Each row of a before or after table is a point. One or more steps were done to the points. Then noise was added and the rows were shuffled. The steps act on columns, c1 being the first. Name the steps. A step turns or swaps two columns, mirrors them in a line or flattens them onto one, adds a multiple of one to another, or multiplies or shifts one. Angles are multiples of 10 degrees, from the lower column toward the higher: turns from -170 to 170, lines from 10 to 170 but not 90. Use the fewest steps. Two steps may share a column if one is a turn and the other turns, adds or multiplies; they go together, in the order done. Otherwise the lowest column goes first.
In the rows, 128 means zero.

Before (13 x 3):
[[ 97 138 150]
 [122 125 155]
 [102 149 181]
 [ 99 112 110]
 [100 118 165]
 [129 125 147]
 [ 96 187 115]
 [132 185 110]
 [140 163 130]
 [124 134 183]
 [112 178 173]
 [158 172 176]
 [134 160 123]]
After (13 x 3):
[[127  94 119]
 [128 134 166]
 [137  71  94]
 [155  83 215]
 [154 143 204]
 [158 109 229]
 [164 121 174]
 [169  76 101]
 [131 124 241]
 [155 152  91]
 [101  79 225]
 [132 131 184]
 [118  96 134]]
Steps: turn c1 and c2 by -170 degrees; multiply c3 by 2

Before (9 x 8):
[[127 124 166 113 147  98 177  93]
 [ 48 204 103 220 121 100  59 110]
 [115 135 164 224  80 153 162 110]
 [100 106 133 123  97 100 123 111]
 [103 131  72 130 115 143 180 125]
 [152 141 110  91 118 124 147  79]
 [133 121  86 161  86 104 132 227]
 [120 120 103  77 127 142 116 176]
 [101 169 149  94  98 103 169  93]]
After (9 x 8):
[[116 129 171 111 121 121 172  92]
 [135 118 104  83 126 157 116 173]
 [185 166 147  91 104 128 175  94]
 [216 207 101 194  31  52  55 109]
 [173 136 164 231 140 126 161 109]
 [161 104 131 112 138 103 123 112]
 [154 124  83 149 165  96 128 229]
 [126 143 116  96 144 144 149  80]
 [155 128  73 141 112 157 181 124]]
Steps: add -0.7 times c2 to c1; turn c1 and c5 by 130 degrees; add 0.3 times c7 to c6; turn c4 and c6 by -20 degrees

Before (11 x 11):
[[122  89 141  81 102 144 140 130 144 130  84]
 [ 99 113 114 133 139 100 135 127  92 158 136]
 [152 131 124 121  79 109 150 138  93 140 147]
 [145 108 116 127  81 170 102 112 107 174  94]
 [108 138 116 119 110 129  88 137 140 125  97]
 [113 128 156  99 123 171 126 147 123 126 113]
 [133  83 140  87 133 147 101  82 148 122 115]
 [157 131 127 144 140 130 100 116  90 109 111]
 [120 106 120 148 119 137  97 148  77 119 129]
 [ 94 112 158  96 110 103 131  82  73 175 126]
 [140 138 145 146  67 159 129 125 139 124 100]]
After (11 x 11):
[[107  82 139  89 135 137  47 170 156 122 107]
 [109 129 125 129  83 113 196 110  95 144 129]
 [103 105 118 111  81 132  48 137 121 176 117]
 [147 113 160 103 111 107 138 183  71 177 114]
 [131  91 141  73 100 138 156 129 145 131  97]
 [151 130 156  97 126 133 123 115 138 132 116]
 [157 116 115 134 140 112 152 139  92 154 135]
 [148 107 118 144 119 114  35 114  90 118 133]
 [115 136 144 128  70 134 129 128 152 123 132]
 [152 140 120 109 111 131  10 130 140 125 114]
 [ 98 133 123 131 137 117  47 131  94 112 130]]
Steps: turn c1 and c8 by -160 degrees; flatten c4 and c11 onto the line at 30 degrees; flatten c6 and c9 onto the line at 70 degrees; multiply c7 by 3
